Rows are points. To make a cloud, some directions were put in groups of two or more. Within a group, all points are equally far from the middle, so they leave a hole (a ring in 2 directions, a hollow ball in 3). The other directions are filled evenly. Then the cloud was stretched, turned, moved and blurred a little. Count the holes, and give their numbers of directions, smallest first.

Cloud (20 x 3):
[[  6  41 -48]
 [-17  -2  36]
 [-24 -55 -24]
 [ 15 -10 -60]
 [ -7 -16 -10]
 [ -7 -24 -10]
 [-53 -20 -28]
 [-38 -47 -22]
 [  6 -13   3]
 [-26  23 -22]
 [ 43  25  -7]
 [  7  28  13]
 [ -9  36  44]
 [ 21 -37  39]
 [-34  13   1]
 [-20  25  21]
 [-21   7  42]
 [ 51 -33  10]
 [-47   8  13]
 [ 12 -53  44]]
Holes: 0

Cloud (51 x 6):
[[-35 -17  71 -12 -18   8]
 [ 22 -29  56  -1  26  34]
 [-22  -5  31  27  36 -46]
 [ -8  26   5  45 -22 -19]
 [ 34 -51 -12  15 -29 -12]
 [  8  38  24  18 -17  -4]
 [-12 -29  64  34   9 -14]
 [-50   1  64  -9  -3  25]
 [-25 -39   2   1 -49  21]
 [ 27 -14  16 -32 -33  38]
 [ 30 -26 -23   7  38 -25]
 [-47  20  37  10  52 -15]
 [ 14   3  39  52  32 -20]
 [-48 -37  48 -25  10   9]
 [ -8 -44  10  32 -39  -9]
 [-13   2  23  46  -4  42]
 [ 24 -12  52  39  24   5]
 [-37 -23   9 -43 -13  15]
 [ 15 -43  -7  -2 -56   4]
 [ -7 -29  -5  38  12 -47]
 [ -6  26  13  39 -26 -14]
 [-54   8  43  10  51  -5]
 [-51  39  25   2  24  15]
 [ 54 -17  -7  31  11  -9]
 [-51  34  -4  11   4 -14]
 [  6  38  10  35 -16  -9]
 [ -1 -44   3  30 -39 -16]
 [  1 -17  63  21  33  35]
 [-10 -18 -49  -4  -8  13]
 [ 29   8  11  19  59 -18]
 [ -1 -16  19 -25 -22 -40]
 [-33 -22   8 -46  -2  10]
 [-17 -48  -3   6 -46  20]
 [ 10  18 -45  -9   6  16]
 [-33 -29   9 -30 -39  23]
 [  8  17  64  -2  -4   9]
 [ 42 -58  32 -14   2  -4]
 [ 11 -35 -30  22  10 -39]
 [-37 -45  70   2   6   8]
 [  0 -21 -39  28 -10 -38]
 [  4  19  60  10  19 -18]
 [-17  17  16  26 -10  49]
 [ 41 -23  19 -38  -2 -23]
 [-43 -29  13   8  41 -20]
 [-57 -13  46 -22  -9  18]
 [-23  16 -14  59   4 -32]
 [ 14 -63   2  13 -34   7]
 [-38 -12  69  18  39  27]
 [-32 -38  -5   5 -38  22]
 [-22  27  36   6  13 -36]
 [-15  25  31 -14  53  24]]
Holes: 3 (2, 2, 2)

Cloud (84 x 8):
[[-37  -9 -28  50 -25  17   0  24]
 [  1 -45  30 -27 -25   7 -34 -25]
 [ 45 -20  45 -18 -37  33  -2 -48]
 [  9  33 -17  48 -22 -23  -1 -29]
 [  5 -51  36 -13 -25  28  -2 -43]
 [-17 -31 -11 -56   5  -9   1   1]
 [ 35  38  13 -47 -15 -15  54 -16]
 [ 10  32  20 -43 -26  12  17 -55]
 [ 45  18  12 -47 -55  33  15 -47]
 [ 11  -8  63  -5  10   5  53  19]
 [ 13 -25 -28  -2 -60  37  14 -11]
 [ 32 -16   5 -10 -51  61  25 -30]
 [-14  -4  76  -9  -8 -18   1  12]
 [-50  -1 -29  27  33  10 -19  26]
 [ 58  16  36  -1  -1  33 -34   0]
 [  1  -4 -11  11  29  28 -59   7]
 [ 26 -15  -3 -20 -42 -38  35 -26]
 [ 17   9  12 -61   7  11  29  17]
 [  1   4  35  19  21 -32 -26 -54]
 [-50 -21  11 -15 -29 -25  40  -2]
 [ 22  24  34  27 -55  24  17 -11]
 [  2   3  55   7  45  24  33 -41]
 [ -1  21  -1 -19 -42   6  18 -71]
 [-12   6  19  24  77  -9  19  15]
 [ 14  15  18  14 -30 -10  56  30]
 [ 63  49 -19  18  14  19  -3  -7]
 [ 29 -10   0 -19 -33  47  30 -74]
 [ -2  54  15  25  20  20  37 -15]
 [ -9  20  -6   1  20  -7 -10  65]
 [ 40  27  25 -54 -45  13  11 -47]
 [-12  38 -22  20 -16  49 -26 -26]
 [  4 -21  28  35 -17  39 -46 -18]
 [  4  48  17   2   5   1   5  55]
 [-40   1  31  12  -2 -11  39 -43]
 [ 30  28  17  -3 -30  11  58  26]
 [ 41  28  19  31  -9 -32 -20   7]
 [ 29  28 -45  32  11  43  18  -7]
 [ 35  54 -33  22  -2 -10   6  21]
 [ 39  29  26 -47  31 -27  17 -26]
 [ -6 -15  58  -3 -18   0  45 -43]
 [ 55  49 -21   3   6  27 -23   8]
 [-12  30  23  33  49  42  12   9]
 [  1  54   8  27 -14  16  16 -44]
 [ 21  -2 -47  30  -1   5 -31 -26]
 [ -4 -53  16 -23  26  20  35  11]
 [-35 -30  59 -11 -22  -8  -6  -9]
 [ -5  12 -40   0  21  38  42 -17]
 [ 24 -53   0 -23  11  17  32 -16]
 [ 11 -21  -2 -34  41  20 -19 -41]
 [-22  14  41  32  37 -17  40 -22]
 [-44  -1  44  31 -11 -20 -22  27]
 [ 25  -7 -34 -40 -27  38  43 -28]
 [-25  51  20  30   0 -21   1  40]
 [ -8  18  44 -34 -32  20  34 -17]
 [ -9  48  27  44  23  21  27  -3]
 [ -1 -12 -12   2  26  14 -55 -44]
 [ 59  53 -19  17 -10  30   2  11]
 [  7  23 -37  23  -5  61   5 -40]
 [ 53  22  31 -34 -48  22 -29 -23]
 [ 28 -28   4  -5   7 -10  -9  33]
 [ 13   9  29 -62 -12  26   3 -29]
 [  6 -21  33 -41  10  35  -6  15]
 [-10  61   1  30 -27  -4 -13 -22]
 [ 23  44  -7  26  21   4  53 -16]
 [  0  15  51  22  52  27 -14 -30]
 [ 10  19  13 -52 -32  27  14 -48]
 [-33  -8 -24 -17  32   0  51   5]
 [ 46  -7  18 -23 -10 -36  49 -19]
 [ -5   5  35  50  20  50 -24 -28]
 [ 13  25 -42  -7  32   1 -23   2]
 [-11 -19  58   4  -3 -39   5  24]
 [-49 -29 -13 -13 -20   2  37 -26]
 [ 18  16  34  34   6  43  29  31]
 [ 37 -20 -32 -18   6  25   4 -61]
 [ 37 -15 -16   5 -26  33 -50  -8]
 [  0  37  17  52  -9  51   4 -25]
 [ 29 -36  14 -19  31  10  55 -10]
 [ 20 -25  53 -19  14  41  41 -10]
 [ 29  17 -29  34 -37  64 -18 -19]
 [ -4 -12 -14 -37  -8  -1 -11  42]
 [  8  25   1 -30  -7  44  35 -47]
 [-26   5  53 -31 -12 -41  19  18]
 [-15  25  37  -6  37  24  40 -24]
 [ -4  53  29  13  11  25 -33   5]]
Holes: 3 (2, 3, 3)

Cloud (88 x 9):
[[-32  12  42  26  17 -25 -56   2  50]
 [-16 -18  44  -1 -12 -50 -62  15  18]
 [-46 -27  20  10 -18 -68 -15   1  82]
 [  5   6   1   1 -33   9  -3   3 -14]
 [ 18 -14 -26 -12 -47  16  -7  -5  -9]
 [  8   4 -28 -20   1 -23 -19 -10  47]
 [-41 -41 -20 -21  24 -25 -44   6  14]
 [-16  18 -33  -9 -29   0  31 -31   5]
 [-20 -19 -46 -22 -39  -5 -51 -12  15]
 [ 23 -34  35  -1 -44  20   8  -6  20]
 [ -4 -10  -6  14   8  21 -25 -52   4]
 [  5 -39  32   1 -31 -24  -7  -6  48]
 [-32 -22   7  12  17 -58 -26 -35  29]
 [ 13  -7  13   5 -26  -4 -16  -8  12]
 [-50  10 -46   7 -17   3 -20 -16 -18]
 [ 37   4 -17 -15 -37 -12  19 -53  11]
 [-41 -47   8   9 -50 -48 -11   2  20]
 [ 20   6 -31  28   0 -35 -21   3   9]
 [-10 -22  37 -17 -32 -33  19   9  12]
 [-16   4  -2 -26   9 -11  26 -19  -8]
 [  2 -24 -41 -33  -9  -9 -27  -1  10]
 [ 26  -7  44   1 -43  -9  36 -16  -7]
 [ 17 -14  17 -23 -37  -5  23 -28 -12]
 [ 31  -2   2  20   0 -19  10 -11 -11]
 [ 26 -18  12 -23 -29 -37  29 -31   0]
 [ 59 -19  28  -8  11 -44  15  -6  22]
 [ 35 -22 -26 -19 -39   5  -8  17  18]
 [  4 -28  28 -17   5 -17 -53   4  14]
 [-31   4   8  18   6  -7  35   4 -23]
 [ -6  -5  13  27 -16 -12 -43  -9  17]
 [ -4  -9 -48  -2 -11  -6 -36   0   8]
 [ -1 -13 -28   7 -10 -34 -23  -9  33]
 [ 61  42  13  29   2   2   6 -32  -1]
 [  0 -33  22  27   5  14  11 -28  11]
 [ 19  14 -13  -9  25  14 -20  -7  11]
 [-14   3   8  10  11  30   9  17   0]
 [ 29  19 -64  41 -17  54  23  -9  23]
 [ 29   3   6   9 -17  15  -6  19  22]
 [-21   0  -4  29  22 -31 -54  23  43]
 [-15  21 -23  28 -42 -31 -20 -17  24]
 [-54 -15  11  -2  21 -17 -42 -16  12]
 [ 38  -9   7 -31  14 -37  21 -35  -5]
 [ 14  11  -3  26  -3 -23   6  -8 -22]
 [  1  17 -22 -16 -15   3   8 -43 -18]
 [-77 -33  13  -9 -37 -15 -70 -24  40]
 [-11   7  33   1 -48 -54 -14 -11  48]
 [-32 -34   6  -2  -4 -82 -45  -2  57]
 [ 22 -23 -38  20 -37  17 -23   3  10]
 [-45  -9 -20 -13 -10   3 -20 -36  32]
 [-49 -31 -29  14 -34 -58  -7 -16  38]
 [ 12  -3  13 -29 -25 -64  -6 -39  25]
 [ 43  13  19  -7 -36  24  27   1  15]
 [-21   6   2  38   1   8  12  -1  -5]
 [ 19  17 -10 -15 -14   4   8 -33  24]
 [ 73  40   6 -26 -11  22 -10   6 -20]
 [ -4  25   0  -9 -13  36  31  -1 -18]
 [-28 -16  59 -17 -11 -43 -24 -21   6]
 [ 32   2 -21 -21 -36  20   3 -10 -37]
 [ 34 -11 -25   1 -18   0   0 -32 -24]
 [ -5 -32  44 -23 -23 -34 -36  -9  25]
 [-23  13 -25 -17 -21 -15 -23   4  47]
 [-33  -2  13  13  12 -48 -30 -46  17]
 [ 49   5 -13  12 -14  18  -4 -32  49]
 [-36 -24  50  -3 -21  -4  41 -18  22]
 [ 36  21  -2   9 -24  17  39  39  15]
 [-15  14  32   8  11 -17 -40 -14  50]
 [-19   8  31  22  17 -12   1  -7  31]
 [  2 -23  19   2  11 -47 -91  -6  59]
 [-15  30 -19  -9  18  -3   7   1  -1]
 [-35 -36 -10  31 -24 -20  17 -44  38]
 [-16 -18  24 -14  25 -54 -95   7  65]
 [-21  34 -28   6 -30  -4   7 -22  32]
 [-25  -8 -34  22 -26  -3  34  -3  -8]
 [ 42   6 -32  29 -30  18  12 -35  48]
 [-36 -30  12  -5   0 -60 -69 -31  38]
 [-54 -21  25  -2 -14 -41  20   0  11]
 [  9   5   9 -13 -41 -34 -25  11   1]
 [ 25  33 -27  11  11 -20  33 -49   6]
 [ 20 -16  -8   7 -11 -30 -16  15  33]
 [-20  23  33   3 -11 -34  -2 -31   2]
 [ 44 -23  -4  -2 -19  -4  23 -21 -23]
 [ -3 -43 -18   2  -8 -37 -13   1  28]
 [-27  -1   2  -9  -5 -22  25 -17  -7]
 [-24 -18  -3  16 -71   2 -59  -3  19]
 [ 31  11  13  18 -30  24  14 -40  16]
 [-60   4 -18 -14 -44 -19  21   3  -3]
 [  9 -51  34   0  -1 -38 -44   3  57]
 [ 12   2 -14  -5 -54   1 -33  24  30]]
Holes: 0
